Every row gives one point. Each copy is the shape, with its points in the same order, stretched, turned, moved and blurred by noise. Say if it was mirrored as well.
In the rows, 128 means zero.

Shape (7 x 3):
[[ 66 117  44]
 [153 196 120]
 [161 174 123]
 [116 147 205]
 [130 102  88]
 [141 165 132]
 [129 102 136]]
Copy 1:
[[ 57 134  38]
 [161 198 126]
 [170 173 122]
 [137 123 195]
 [134 120  63]
 [158 162 143]
 [138  90 114]]
Copy 1 is: only turned
Copy 2, 7 rows:
[[ 88 128  36]
 [144 192 146]
 [154 166 146]
 [ 82 133 211]
 [135 105  93]
 [130 158 149]
 [123  98 141]]
Copy 2 is: only turned
Copy 3:
[[ 73 132 186]
 [179 217 127]
 [188 189 128]
 [185 135  47]
 [154 119 168]
 [173 177 115]
 [169 116 127]]
Copy 3 is: mirrored
Copy 4, 7 rows:
[[ 79  41 105]
 [159 115 185]
 [154 130 164]
 [ 78 187 189]
 [112 109  93]
 [131 133 167]
 [ 97 147 113]]
Copy 4 is: mirrored

Shape:
[[ 67  44 139]
 [180 147 115]
 [229 108  68]
 [154 156 138]
 [170 157 166]
 [179 123 138]
 [157 126 124]
 [164 115 152]]
Copy 1 (8 x 3):
[[165  32  90]
 [ 98 153 156]
 [ 23 127 143]
 [128 158 151]
 [139 149 184]
 [111 120 167]
 [112 121 146]
 [120 105 164]]
Copy 1 is: mirrored
Copy 2, 8 rows:
[[ 37  51 159]
 [161 116 116]
 [181  62  67]
 [150 136 132]
 [162 129 165]
 [158  95 138]
 [136 104 120]
 [146  88 161]]
Copy 2 is: only turned
Copy 3 (8 x 3):
[[ 69  45 145]
 [176 149  88]
 [206  98  25]
 [158 153 123]
 [191 160 147]
 [178 121 105]
 [165 125 106]
 [175 115 133]]
Copy 3 is: only turned
Copy 4:
[[112  70  40]
 [148 144 178]
 [157  78 223]
 [144 166 148]
 [176 176 144]
 [169 130 152]
 [142 130 144]
 [169 129 130]]
Copy 4 is: mirrored

Shape (10 x 4):
[[140  90  81 185]
 [ 51 144  96 183]
 [141 178 134 105]
 [ 96 115 158  94]
 [144 127 130 188]
 [ 54  84 102 139]
 [142  81  98  93]
 [141 176 160 178]
 [130 107 150  82]
 [112  99  73 173]]
Copy 1, 10 rows:
[[164  59 157 138]
 [100  46 182  60]
 [103 169 135 117]
 [ 57 113  97 117]
 [125  89 182 153]
 [ 88  35 112  78]
 [135 106  74 132]
 [ 96 132 202 144]
 [ 83 134  79 140]
 [154  52 151 108]]
Copy 1 is: mirrored
Copy 2 (10 x 4):
[[181 121  85 166]
 [184 221 134 168]
 [ 87 150 143 123]
 [133 170 123  56]
 [164 114 142 151]
 [186 207  89 103]
 [122 124  55  90]
 [141 126 191 149]
 [113 137 111  55]
 [174 153  84 168]]
Copy 2 is: mirrored
Copy 3 (10 x 4):
[[118  59 109 177]
 [ 31  75  93 129]
 [131 159  77 118]
 [133 127 116  66]
 [107 104 125 180]
 [ 95  47 107  81]
 [179  75  89  95]
 [ 94 159 123 177]
 [167 121 109  78]
 [106  51  87 149]]
Copy 3 is: only turned

Shape:
[[137  93 165 117]
 [133  93 108 213]
 [ 77 161 132 143]
 [ 98 113 128  64]
 [180 163 192 140]
 [171  96 134 184]
 [173 187 153 138]]
Copy 1, 7 rows:
[[146 134 169 164]
 [108  59  94 189]
 [100 133 108  99]
 [159 126 176  82]
 [133 188 120 157]
 [130  99 108 196]
 [161 190  90 128]]
Copy 1 is: only turned
Copy 2 (7 x 4):
[[165  84 133 149]
 [ 91  54  36 141]
 [101  80 165 102]
 [175 118 176  89]
 [101 116 171 210]
 [105  82  57 176]
 [ 73 143 168 187]]
Copy 2 is: only turned

Shape (11 x 6):
[[138  32  23 156 123  82]
 [124  70  78 150 149 137]
 [191 132 144 111 115 117]
 [ 96 141 143 110 137 116]
 [ 91  81 153 104 202 136]
 [ 66 136 121 145 108 125]
 [153 138 151 144 139 114]
 [ 92 143 116 117 136 112]
 [ 93 125 118 129 191 120]
 [108 140 114 120 110 118]
 [117 121 141 141 114  86]]
Copy 1:
[[127  53   7 153  65 126]
 [124  86  95 156  76 155]
 [170 126 127  83 138 140]
 [ 86 162 138 145 124 127]
 [ 79 146 170 143  42 114]
 [ 72 130 133 178 163 137]
 [156 131 156 137 128 120]
 [ 85 161 120 164 131 137]
 [100 164 146 179  79 133]
 [105 138 108 140 154 142]
 [114 122 119 143 136  91]]
Copy 1 is: mirrored
Copy 2 (11 x 6):
[[162  45 122  19 168 104]
 [144  79 117  89 155 147]
 [171 136 119 156 100  89]
 [100 123 150 152 134 120]
 [ 89  57 107 174 163 139]
 [106 124 185 117 142 151]
 [156 141 134 158 144 104]
 [ 94 130 149 122 138 123]
 [ 92 109 113 137 175 132]
 [120 129 161 116 122 124]
 [141 118 171 140 146  97]]
Copy 2 is: mirrored

Shape:
[[155  85 202 124  68  61]
 [141  99 127 210 142 134]
 [169 127 117  82 149  81]
 [ 36 154 177 172 116  94]
 [ 86 130 132 117  84 182]
 [119 157 153 116  44 142]
 [ 98 130 105 113  75  65]
 [127  79 123 206 155 137]
 [154  71 106 148 136 167]]
Copy 1:
[[100  97 214  70 126 115]
 [ 96 125 127 174 186 131]
 [100  94 106 102  58 114]
 [152 140 101  67 228 144]
 [174 194 124 133 135 146]
 [139 208 152  90 126 104]
 [159 117 124  83 131  71]
 [114 107 124 186 182 151]
 [126 124 137 189 111 146]]
Copy 1 is: mirrored
Copy 2, 9 rows:
[[158  81 190 136 190 132]
 [101  58  87 194 152 177]
 [163  97 102  72 164 120]
 [ 38 129 189 105 112 137]
 [140 155 137 146  79  75]
 [169 109 188 134  69  78]
 [110  90 159  82 126  46]
 [ 93  73  72 196 167 175]
 [152  99  59 189 154 133]]
Copy 2 is: mirrored
